Each point is reached from the start by the listed moves, each made once or not at all, plus a little noise. Say if it took an odd or an even number of moves. Then give how often each move was made.

Moves:
(1): [1.59 1.57 0.72]
(2): [ 0.83  0.86 -3.64]
(3): [-1.96  1.89 -2.02]
Start: [ 0.85 -0.73 -0.34]
Points:
[ 3.31  1.67 -3.27] => even (1, 1, 0)
[ 1.68  0.08 -3.99] => odd (0, 1, 0)
[ 0.85 -0.76 -0.34] => even (0, 0, 0)
[-1.14  1.17 -2.38] => odd (0, 0, 1)

Moves:
(1): [ 0.29 -0.47 -2.20 -0.67 -1.50  0.24 -1.51 -0.88  0.30 -1.30 -0.20 -1.56
  2.19 -0.80  0.49]
(2): [-1.75  0.58  0.99 -2.94 -1.37  2.70  0.94 -0.51 -0.16  0.63  0.40 -0.43
 -2.18  0.97  0.77]
(3): [-1.56 -1.37  0.22 -0.46  0.25  2.57 -0.97  0.11 -0.33 -2.08  0.00  0.86
  0.26 -0.98 -0.72]
(4): [ 2.30  0.67  0.81  1.24  0.73 -0.57  0.53  0.08 -0.22  2.38 -0.35 -1.61
  1.51 -0.35  2.39]
(5): [ 0.92  0.97  2.06  2.65 -0.69 -0.13  0.24  0.69  0.22  1.92  0.44  0.05
 -3.12  1.40  1.35]
(6): [-0.94 -1.75 -0.43 -0.70 -1.70  1.09  0.39 -0.50 -0.05 -0.65 -1.24  2.49
 -0.89  0.33  2.49]
(7): [ 0.21 -1.15  0.96 -0.95 -0.60  1.25  0.87  1.24  0.30  1.00  0.38  0.04
 -1.17  1.50 -0.08]
(8): [-0.32  0.32 -0.26  2.27 -1.36 -0.87  0.30 -0.61 -0.41 -0.54 -1.10  1.69
  1.30  0.24 -0.53]
(9): [ 0.14  0.88 -0.20  0.45 -0.83 -1.21 -0.84  1.67 -0.72 -0.62  0.85  0.82
  0.91  0.13  0.07]
(10): [ 3.40 -0.05  1.24 -0.18 -0.79  0.07  0.44  0.02 -0.20  1.11 -1.15  0.16
 -0.63 -0.01  0.83]
(11): [-1.76  0.93 -0.07 -0.68  0.24  0.05 -0.07  0.66 -2.02  0.71 -1.78 -0.87
 -1.35  1.51  0.81]
(12): [ 1.26  0.10  0.03  1.06  1.16 -0.38  0.97 -0.27 -0.84  1.10  2.02 -0.22
  0.22  1.42  0.84]
Start: [ 1.03  1.56 -1.63  0.27  0.35 -0.14 -0.79 -0.29  1.97  0.92  0.58 -0.13
  2.31  1.59  2.00]
Points:
[ 0.77  0.34 -0.90  2.62 -1.01  1.21 -0.51  1.92 -0.06 -0.25  2.70  3.00
  3.84  3.94  1.54] => odd (0, 0, 1, 0, 0, 0, 1, 1, 1, 0, 0, 1)
[ 0.92 -0.81 -0.27 -2.88 -5.79  6.39  0.21 -0.63 -0.95  2.13 -4.42  0.60
  1.42  3.98  8.38] => odd (1, 1, 1, 1, 0, 1, 1, 1, 0, 1, 1, 0)
[ 3.25  0.39 -2.63  0.76 -5.19  0.10 -0.26  0.98 -1.62  1.67 -1.67  2.35
  2.87  6.00  6.96] => even (1, 0, 0, 0, 0, 1, 1, 1, 1, 1, 1, 1)
[-2.06  0.28 -2.08 -2.09 -5.04  4.55 -2.04  0.71  0.99 -2.02  0.98  1.22
  3.61  2.61  1.96] => even (1, 1, 1, 0, 0, 0, 1, 1, 1, 0, 0, 0)
[ 1.52  1.68  1.47  4.07 -3.01  0.73  1.42  1.28 -0.29  5.74 -3.07  1.59
 -1.32  6.27  8.47] => even (0, 0, 0, 1, 1, 1, 1, 1, 0, 0, 1, 0)
